Rows are points. The window is the flat piece filled in between its corners: a triangle in 3 columns, a solid with four corners in 4, and so on. A path goes straight from each point to the next, and from the last back to the first. List the points from which the path goes on through the window.
(in the rows, 128 means zero)

Window (4 x 4):
[[ 73 131 104 153]
 [122 213 152 136]
 [136  83 113 143]
 [133  85 160 134]]
Path:
(1): [113 193 147 176]
(2): [126 131 148 191]
(3): [126 140 125  98]
(4): [135  94 116 126]
(5): [128  80 122 181]
(6): [103 181 160 166]
(7): [102 157 150  91]
(8): [121  69 135 114]
(9): [122  60 135 166]
(10): [130 120 182 182]
(11): [126 134 140 114]
(12): [107 180 150 120]
(13): [ 97 163 138 200]
(14): [120 152 189 176]
(15): [122 142 155 114]
(16): [114 211 122  92]
Through the window after points: 2, 4, 10

Window, 8 rows:
[[194 132 120 108 173 158 105 158]
 [198  85 180 171  74 109 153 159]
 [101 194  77 187 130 131  90  82]
 [134 136 185 100  65 141 186 116]
 [151 100 127 153 124 109  29 184]
 [149 147 129 105 129  78 151 152]
 [120 115  98 155 108 178 200  88]
 [ 81 141 163 172 193 101 109 125]]
Path:
(1): [136  94 145 149 104  87 109  90]
(2): [161 116 113 129 112 124 127  95]
(3): [151 138 126 178  72 195 198 180]
(4): [127 166 118 162 115 122 157 173]
(5): [146 122 143 119 124 112 126 108]
(6): [159 122 134 103 158 122 110  90]
(7): [144 155 117 159 153 144 117 167]
(8): [144 129 153 166  91 134 150 161]
Through the window after points: 4, 6

Window (9 x 9):
[[ 93  83 130 198 127  98  84 176 123]
 [157 128 124 148 138 173 179 109 125]
 [120 152 194 154  99 144 199 104 109]
 [142 148 169 138 186 151  72 136 101]
 [115 179  52 108  92 128 120  65 131]
 [158 119  35 132 148  48 141  62 106]
 [140 131  89 142 218 107 170  44 144]
 [100 119 118 127  75  65 164 177 144]
 [ 77 110 154  81 101 137  93 138  81]]
Path:
(1): [120 173 106 136 137 128 171 110  84]
(2): [135  96 141 134 103 133 127  59 186]
(3): [159 102 117 138 127 100 122  54 131]
(4): [118 149  76 137 147 107 169 126 100]
(5): [103 142 104 143 139 137 161 117  96]
(6): [166 102 147 149 117 129 114 106 164]
(7): [141 119 185 124 105 140 138 108 137]
(8): [ 91 148 130 160 135 121 152 130  81]
Through the window after points: 1, 3, 5, 7

Window, 12 rows:
[[160  61 136  88 116  64 203 169 106 143 102 161]
 [137 156 219 176 165 134 131 163 167 200  98 100]
 [ 98  59  93 156 126  86 196 174 111 156  58 137]
 [145  69 145 142  94 110 217 115 139 133  96  87]
 [156  86  83  57 107 181  89 119 135  56 168 145]
 [131 168 172 160 208  96 156 103 151 165  98  80]
 [ 74 163 175 153 140 126 140 109 131 131 186  75]
 [188 114  80  92  94 111  90 169 132  92 153 100]
 [131 118 142 188 186 123 177 127 147 190 170  95]
 [177 100 104 101  93  95  62 137 196  75 151 170]
 [111 209 126 150 138 152 174 137 178 158 142 120]
 [121 143 101 131  96 146 128  67  99 160 167 118]]
Path:
(1): [149 135 108 147 129 145 142 116 119  70 130 135]
(2): [134  89 104  57 111  93 130 129 166 170 164 119]
(3): [ 93 114 159  94 131 102 145 152 200 209 105  96]
(4): [162 145 168 188 155 144 141 137 115 140 131 120]
(5): [162 128 115 168 124 136 131 148 102 107 142 144]
(6): [144 112 112 101 129 102 137 148 166 152 144  80]
(7): [ 91  96 138 114 129 124 139  99 182 209 128 105]
(8): [124 149 164 161 157 112 180 133 130 137 133 115]
(9): [140 132 148 168 137 117 160 143 124 123 132 125]
(10): [ 96 115 126  75 139 126 164  91 148 205 144  53]
(11): [111  92  93  63 130 125 134  96 148 181 143  91]
(12): [145 165 134 196  93 134 132 106  98 110 155 149]
(13): [182 139 122 201 128 106 148 134  92 117 124 166]
(14): [103  95 133  72 115 133 115 137 204 140 156  95]
(15): [132 120 140  99 133 113 129 124 177 162 147  96]
(16): [160 159 133 183 132 136 140 121  90 111 139 129]
Through the window after points: 3, 5, 11

Window:
[[198  78 113 145 106 163  73 155 152 141  96 149 147 105]
 [ 84 115 107  78 141 131 126 134 136 136 133 148 166 132]
 [ 89 164 129 144 108  83 147  82 171 129 160 184 146 110]
 [113 135 131 135  71 133 102  87 165  77  41  91 159 121]
 [151 165  85  91 124 111  85 117 133  77 103 121 127 145]
 [ 57 179  99 162  95 122  87 107 106 151  66 185 156 149]
 [140 157 151 111 117 123  92 190 163 226 207  74 143 163]
 [ 90 176 155 110 161 159 109 112 100 183  97  99  87 124]
 [103  96 108 160  99 100 228 140 101 102 141 148  82 136]
 [140 234 166  96 131 122 133 195 157 187 103  76 123 106]
 [104 209 160 119 209 202 135 148  46 120 209 175 125 149]
 [ 54 130 152 172 182  95 117 105 132 126  97 126 140 169]
 [ 76 166  69 140 159 195  98 157 157 208 132 131 134 149]
 [167 171 127 116 110  86 147 105 138 141  88  61 169 114]]
Path:
(1): [ 86 171 118 131 128 118 120 133 122 147 126 115 135 108]
(2): [ 76 153 119 148 132 123  99 144 120 131 121 108 149  89]
(3): [128 168 143 107 146 153 143 131 150 182 114 142 130 180]
(4): [125 151 139 125 141 140 142 116 158 162 111 135 144 183]
(5): [109 161 127 130 126 109 116 153 125 152 133  93 129 111]
(6): [ 80 182 111 145 154 124 100 134 102 115 153 126 141  75]
(7): [143 168 152  90 129 156 133 136 135 167  87 141 120 209]
(8): [119 174 128 114 140 135 139 108 151 155  87 140 151 210]
Through the window after points: 4, 6

Window (14 x 14):
[[154 145  84 167 155  90  72 112 145 134  97  63 171  85]
 [112 174  87 143  95  88 176 191 139 130 110 117  38 142]
 [ 32 126 208 164 197 173 114 205 184 160 152 159 108 135]
 [120  91 114 103 102  87 141 151 165 133 175 123  51 121]
 [ 45  85 158 163 132 191 108 131 118 111  98 140 183  58]
 [157 130  63 119 182 182 108 134 128 102 120 110 199  65]
 [154 154 127 156 164 169 129  37 116 113 138 131 214  73]
 [149 165  92  76 139 101  79 101 131  94  69 120 165 118]
 [123 134  68 158 114 134  89 142 164 109 120 106  87 195]
 [138 136 171 137 127 195 119 123 183  86 110  84 195  69]
 [109 110 128 119 140  79 168 180  97 113 150  69  42 197]
 [136 140 149 112  89 134 121 180  76 184 186 100  51 157]
 [204 145 101 163 140 111  75 119 108  53 117 138 207  82]
 [140 144  75 132 112  78 124 161 135 145 140 108 200 179]]
Path:
(1): [ 97 159 105 148 113 132  86 108 100  94 156  71 144 125]
(2): [ 91 149 121 125 142 151  90 157 121  96 166  97 139 111]
(3): [184 102 121 145 108 130 148 116 138 165  85 134  90 127]
(4): [148  94 159 129 155 117 117 144 144 204  81 152 119 130]
(5): [119 150  74 135 122 110 117 134 148  75 141  94 141 123]
(6): [ 88 161 108 148 144 120  98 150 130 144 178 104 127 125]
(7): [167  87 176 142 129 173 151 165 174  81  30 151 114 132]
(8): [150 141 122 158 156 129 137 151 127 171  89 154  95 127]
(9): [100 141 112 124  99 122 122 156 126 106 140  96 112 123]
(10): [121 156 106 127 146 127  90 123 131  91 138 118 169  93]
(11): [185 100 112 159 108 143 138 133 159 175  65 124 163 140]
(12): [162 106 147 155 139 167 129 144 161 176 105 148 156 138]
(13): [ 74 155 110 128 155 115 107 168 134  89 156  95 143 119]
(14): [110 150 114 112 131 144 105 160 116  91 158 123 136  97]
(15): [151 115 118 189 146 127 115 115 191 164  75 127 156 120]
(16): [157 112 107 116 123 100 144 164 140 140 126 126 122 142]
Through the window after points: 6, 8, 12

Window (14 x 14):
[[168 166 149 130 154 165 127 137 154 109 129 128  93 110]
 [156 148 175 101  71 141 161 119  82  76 196  37 173  77]
 [118 150 138 134 139 125 126 128  40  63 144  94 140 151]
 [115 117 185 121   7  54 104 188 203 150  95 156  89 186]
 [124 201 144 119 149  99 137 108 147 123 121 160 142 147]
 [161 156 112 124 146 108 155 185 121 102 120  48 112  92]
 [ 89 117 100 162  94 184 210 180  58 154 152  85 166  54]
 [106  73 108  68 193 146 109 189 154 107  82  76 165 130]
 [219 125 137  87 110 121 142 183 108 100 169 127 176 101]
 [181 102 163  83 137 113 188 193 136 143 158 128 129 156]
 [119 129  90 101 187 132 107 121 100 134 162 103 127 117]
 [108 167 127 216  78 119 130 133 109 172 102  87 135 195]
 [140 112 142 207 153  83 149 176 144 117 153 114 151 155]
 [135  77 126 102 188 106 125  71 125 102  69 115 150  96]]
Path:
(1): [143 128 123 103 117 135 150 145 120  93 144  81 141 127]
(2): [146 149 190 169 130 122 154 168  98 153 153 128 138  94]
(3): [121 184 186 116 137 100 103 153  77 121 155 119 139 105]
(4): [152 122 100 129 121 122 164 131 151  99 114 123 143 166]
(5): [168 127 103 125 106 103 189 126 144  96 144 106 127 164]
(6): [135 134 173 122 147 147 115 155 103 126 134 100 147  83]
(7): [162 127 138 121 135  75 118 162  63 192 101  73 150  78]
(8): [111 132 109 160 163 188 181 137 157  33 173 112 145 158]
(9): [136 114  73 111 100  89 185 164 125 115 148 113 129 127]
(10): [145 151 216 150 166 162  84 148  99 141 116  86 173 137]
(11): [126 138 174 103 173 113 117 142  89 117 121 100 129 105]
(12): [139 110  87 131 106 128 149 139 156 111 143 100 159 140]
(13): [124 111  83 129 119 159 145 130 155  72 115  98 100 128]
(14): [157 168 177 116 180  61 126 154  71 173 135  96 177 110]
(15): [127 135 149 129 129 113 128 160 115 141 103 116 126 131]
(16): [175 119 102 118 118 106 157 134 171  95 168 135 151 166]
Through the window after points: 1, 3, 5, 11, 13
